Each row of a before or after table is a point. One or more steps were done to the points. Then noise was added and the rows were shuffled. The steps act on columns, c1 being the first. Write out the steps. A step turns or swaps two columns, mirrors them in a line or flattens them onto one, adds a multiple of one to another, or multiplies or shifts one. Angles are multiples of 10 degrees, from the lower column toward the higher: turns from -170 to 170, lines from 10 to 170 but not 90. Use the fewest steps. Two steps may share a column if one is a turn and the other turns, adds or multiplies; they go together, in the order done. Otherwise the lowest column goes first.

Before:
[[-13  20]
 [ 34 -42]
 [ 39  -4]
 [ -6  32]
 [ 14 -30]
 [  1  60]
 [-11  -9]
 [-29  32]
 [ 30  -6]
 [ 28 -15]]
After (10 x 2):
[[  4 -31]
 [ -6 -30]
 [ 20  40]
 [ 14  19]
 [ 28  16]
 [-29 -47]
 [  8 -38]
 [-11   4]
 [-26 -25]
 [ 56  20]]
Steps: turn c1 and c2 by -70 degrees

Before:
[[ 19  -2  40 -27  21  26]
 [ 19 -34  15   2   4 -35]
 [-43  16   0  -3   9 -33]
 [ -2 -60   9 -14  15  -8]
 [-33  -1 -23  28 -36 -13]
 [ 26 -40  35 -10  -2  -2]
 [-40  37 -19  26  -8  -8]
 [  3 -35  22 -10  14 -24]
 [ -4 -15  10  27 -28   3]
 [-38  16   5  35 -23 -26]
 [ 37 -11   0 -18  -8   7]
 [-41  17  -4  -8 -26 -12]
 [-21  13 -10  23   4   5]
 [-15  25   9  12   4 -12]]
After (14 x 6):
[[  4 -35  28  -7  14 -33]
 [-21  13 -16  23   5   5]
 [ 36 -12   3 -16  -7  10]
 [ -1 -60  12 -13  14 -11]
 [-40  38 -25  24  -9 -10]
 [-42  19  -5  -8 -26 -15]
 [ 19 -34  18   3   4 -46]
 [-16  26  12  12   1 -17]
 [ 18  -1  51 -29  23  33]
 [ 27 -40  46  -9  -1  -4]
 [-34  -1 -30  28 -35 -16]
 [ -5 -15  13  27 -28   4]
 [-36  16   7  34 -23 -34]
 [-44  16   1  -1   8 -43]]
Steps: multiply c3 by 1.3; multiply c6 by 1.3

Before (9 x 12):
[[ -5  -7   2 -12   4  -7 -11   3  -3  24   0 -19]
 [  5  -7   7 -19  -8 -11 -20  33   9  -8   5 -28]
 [ -4  13  12  -4  -4   3  -5  12 -28 -13 -23  12]
 [-13  -8  12  -5   7 -15  25  -7  13  -6 -13   9]
 [ -7   4  13   1 -13  -5  15  -4  -3   8   6   5]
 [ 20 -11  17 -24   1 -16 -14  11 -24  -8   4  -6]
 [ 16 -10  19   1   9   5  16   8  13  12 -20 -19]
 [-13 -28   7 -20 -17 -15  -8  27 -25  -9  10 -12]
 [ 26 -22 -13   9 -17 -11 -14  -5   6 -19 -20 -12]]
After:
[[ -2  -8   2 -11  -7   8  19   3  -2  26   5 -19]
 [ 25   3  13   1  -8  10  10  -3  -2   7  -1   4]
 [-24  -7   7 -20 -17  15  -2  34   8  -9   2 -29]
 [  1  13  13  -2  15 -24  13  12 -28 -13  14  13]
 [-42 -10  17 -24 -16  21 -44  11 -23  -9   7  -5]
 [-11  -9  19   2  -6 -21 -49   8  13  11  12 -20]
 [-52 -22 -14   9 -49  -6 -61  -5   6 -19  22 -12]
 [ 40  -6  12  -5  -6   4  20  -7  15  -7  21  10]
 [ 12 -27   7 -19 -59  24  39  27 -24 -10   2 -11]]
Steps: multiply c1 by 3; turn c1 and c7 by -120 degrees; add 1.5 times c2 to c5; turn c6 and c11 by -140 degrees; multiply c6 by 1.3

Before, 8 rows:
[[ 19  34  17  -2  10  28  26  24  16 -35  18  31   9  27 -13  59  -5  30
   17 -22]
 [ -5   7   3  60  36 -13   0  11   0   4  -4   3  -9   5  -7  -1 -19   8
   11   4]
 [ 22 -26 -39  -4  12   7   5  15   0 -26  -2 -31   4 -21  24  16 -20  18
  -32 -25]
 [-15  -6 -10   9   4 -28  17  25   2   0 -20  20 -15  23  -7   3   7 -11
   26   6]
 [  2  -3  29  -5  22 -34 -18  -8  18 -30  48 -11 -23   2   2   2  30 -17
    9 -23]
 [ 18  -9 -23   8   9 -11  -2  49 -11 -43 -26  15  18  22  -3  27  37 -35
  -31  18]
 [ 15  20  26  -1 -29   2 -17   4   6  19  41  12 -32   7 -22  53  15 -21
    4   5]
 [ -6  -6 -14  23 -21 -21 -17  35 -44 -10  -6 -41 -31  14  40  20  -3 -12
   21  14]]
After, 8 rows:
[[ 20  34  23  -2  -5  27  26  24  16 -35  18  32   9  28 -14 -57  -4  30
   27  -4]
 [  1  -3  34  -5   1 -33 -17  -9   0 -31  49 -11 -23   1   2  -2  31 -17
    5   3]
 [ 18  -9 -25   8  15 -11  -2  49   7 -42 -27  14  18  21  -2 -27  37 -36
  -26  12]
 [ -6  -7 -35  25  -6 -22 -17  36  35 -10  -7 -41 -32  15  41  -9  -3 -12
    9  -6]
 [ 16  20  26   0 -14   3 -17   4  26  21  42  13 -33   7 -23 -47  16 -21
    9 -12]
 [ 22 -25 -32  -4  -5   8   5  15 -13 -26  -3 -31   4 -23  23 -21 -21  18
  -43  -5]
 [ -5   7   5  60  24 -13  -1  11   1   5  -3   4  -8   6  -7   2 -20   7
   12  19]
 [-16  -6  -8   9   4 -27  18  26  -6   0 -21  20 -15  22  -8  -6   6 -11
   32   4]]
Steps: turn c3 and c9 by -30 degrees; turn c9 and c16 by -160 degrees; flatten c5 and c20 onto the line at 40 degrees; add 0.3 times c12 to c19
